Rows are points. A path goes straight from each point to the next, and from the last back to the first. The post is the endless flat space through its rows: a point in 2 columns, a line in 3, a plane in 4, and so on, so that a path can go around it. Count how often the path circles the post. Going back the other way cancels.

Post (2 x 3):
[[  5 -36 -14]
 [-23  26   1]]
Path (27 x 3):
[[ 16  42 -17]
 [-15  11 -21]
 [-20 -10 -16]
 [-21 -48  -2]
 [  8 -28  16]
 [  2  21  11]
 [ -9 -17  47]
 [-33 -43   7]
 [-22 -29 -43]
 [ -3   0 -42]
 [  1   7 -11]
 [ 11   6  36]
 [ -7 -58  38]
 [-44  -8  29]
 [ -6  -6  18]
 [  5   1  -5]
 [  8  10 -27]
 [-10  -6 -32]
 [-22 -27 -13]
 [-48   6  26]
 [ 17  10  44]
 [ 23   4  -6]
 [  1   7 -40]
 [-45  49  -8]
 [-58  60  16]
 [-20   7  25]
 [ 22  10  20]]
Times around: 2

Post (3 x 4):
[[-10  14  19  12]
 [  5   6  17  21]
 [ -2 -17 -13 -28]]
Path (17 x 4):
[[ 30   8  14   4]
 [  9  -8  26  -3]
 [ -7   1  15   9]
 [-23  14  15  32]
 [  1  -9 -12 -13]
 [ 60 -18  -8  12]
 [ 32 -24  -1 -26]
 [ 10  10 -17 -21]
 [-19  21  16  11]
 [ -7 -14  -4  -2]
 [-37  12  27  -3]
 [ 28  -3  19   8]
 [ 39 -17  -4  -6]
 [ 13 -19  12 -14]
 [  1 -22   3  -1]
 [ 17  -8  -9  40]
 [  8  30   9  46]]
Times around: 1

Post (7 x 8):
[[  0 -13   5  11  -9   2  -7  24]
 [ 32  -3  15  27  -7  10 -10  23]
 [ -3  21 -13  -5   5  10  12   1]
 [ -6  20 -17  13  -1 -18  12 -16]
 [ 23  -3   1  23   1  -5 -17   1]
 [  6  -9   3 -10 -12  11   2   0]
 [-24 -16   5   3  11 -32   8 -32]]
Path (28 x 8):
[[-31  31 -54 -12  11 -18  13 -11]
 [ -8  -5 -13  -2   2 -13  -9  -3]
 [-28 -12  -8   8 -11 -28  -4  -2]
 [  5  -2 -21 -15 -21  37 -26   3]
 [  2   1 -27  -5 -10   1  -3 -28]
 [ 14   6  -8  17  14 -14  -3  -9]
 [ 20   3 -13 -24 -26  24 -11  25]
 [ 47  15  -6   4 -12  27 -26  14]
 [-35  -6   6  18  20 -23   6 -41]
 [-36   1  -7  -4  20   5  20   2]
 [ 28   5 -21  17   6   2   0   9]
 [ -8 -28  30  13  24 -20 -16  37]
 [ 29  -2   4   3  -7  -4 -13   6]
 [ -8   9 -10  10   1 -21  27   4]
 [ -7  -7 -15   6  19   0   0  -2]
 [ -2   3   4  36   1  -8  -2  14]
 [-39  16 -13   3  -3 -13   8  -5]
 [ 24  13  18   8   7   1   1  -9]
 [ 19  24  11  15  -3  24   0   1]
 [-30 -21   1  -4  -8  -8  11   2]
 [ 37  35 -32   1 -32  42  -1   6]
 [-31  -4   3   4   7  -1  -5  22]
 [ 10  11   4  10   2 -14  -1  -3]
 [ 60  -1  12  32  -8   1  -2   6]
 [-10 -15   2   4 -20 -16  18 -13]
 [ 21  21 -11  36  -5   3  -9 -16]
 [-15 -13  14  23 -33 -10   1   6]
 [ 19 -13  -1  40 -18 -13   8  -2]]
Times around: 1

Post (10 x 11):
[[ 10  -5  -6  -4  -5   9  23  -9  -3   2  10]
 [ 21   7  -2 -13  -6  13  -3  12   3  -1 -20]
 [ 20   1  16  -5   6   6   5   9   7  -4  10]
 [  2  -8   3   3 -30  -6 -23  17 -12 -13  13]
 [  1  -5   7   6 -10  18 -13  -7  17   9   2]
 [ -5 -24   2  -8 -13   4  15  -6  29 -14  -8]
 [-60  38 -31 -32  17 -18  -1 -34 -16   3 -19]
 [ -2   6   7  21   9  12   3  15 -22  -9   7]
 [ 29 -40  29  22  18  -1   6  15 -39  28   3]
 [ 24 -22   9  10   3 -14  10 -12   2  -8   1]]
Path (29 x 11):
[[-17 -21  -4  21  -3   6 -21   2   3  15 -22]
 [ 35   0  24   3  16 -23  27  10 -20  -2  39]
 [-28   6   0 -28 -19  18  12  10 -23   3  -4]
 [-19   6  14 -20  -4   3  14   3   8 -11 -12]
 [ 22  -1 -17  -7  -5 -11  43  25   1  -4 -20]
 [  3  -3 -36  11 -28  -1  22 -21  15   1  28]
 [-22  10   1  17  15   2 -29  -7 -16   6   3]
 [ 11  21  -4  20   7  -1   0  35 -14   2  13]
 [ 37   8   9  11   8  -9  -1   0 -10  10 -25]
 [-28 -42  26   9  23  -8  22 -12 -13   2 -16]
 [-41 -10   9  -7  18  35  15 -23   2   1   2]
 [ -5  20 -16 -10  12  20   2 -10 -13   4   7]
 [-10   0 -22   8 -18  -8 -11  24 -21 -17  -4]
 [ 10  -5  12   4 -26 -20  -9   7  14   9  23]
 [ -7 -15  29 -38 -19 -12  11  21 -20  19   1]
 [ -4 -26   9 -10   5  45  20 -21  18  -4 -24]
 [  4 -16  14   5  30   8 -44 -20 -19  17 -11]
 [  8  19 -14  25   5  11 -13  37 -12 -21   8]
 [ 23   6  -6   0 -12 -17 -34  14 -16   6 -25]
 [ 17  13   6 -27 -24 -32   0   9 -29  -4  10]
 [-10  14  10   5 -20  15 -11  14 -15  18  -4]
 [  2   6 -28  -4 -35 -36  -8  10 -17   5  -1]
 [-11 -14 -11  12  -4  15  14  11   5  -3  26]
 [ 24 -23  10  21  27  -9  -2  -5 -30 -29  13]
 [ 13  -5   9  28   6  16  11 -14  -8 -41  13]
 [-21  -7  -8  -3 -49  20   5   2  -9  -2   6]
 [ 11  12   0  16  -8   4   1  -7  14   3 -14]
 [ 12 -10 -24 -31  -7 -26  11  12   1   3 -16]
 [ 24  -5  -9   5  30  13  26  -5  20 -19  -4]]
Times around: 1
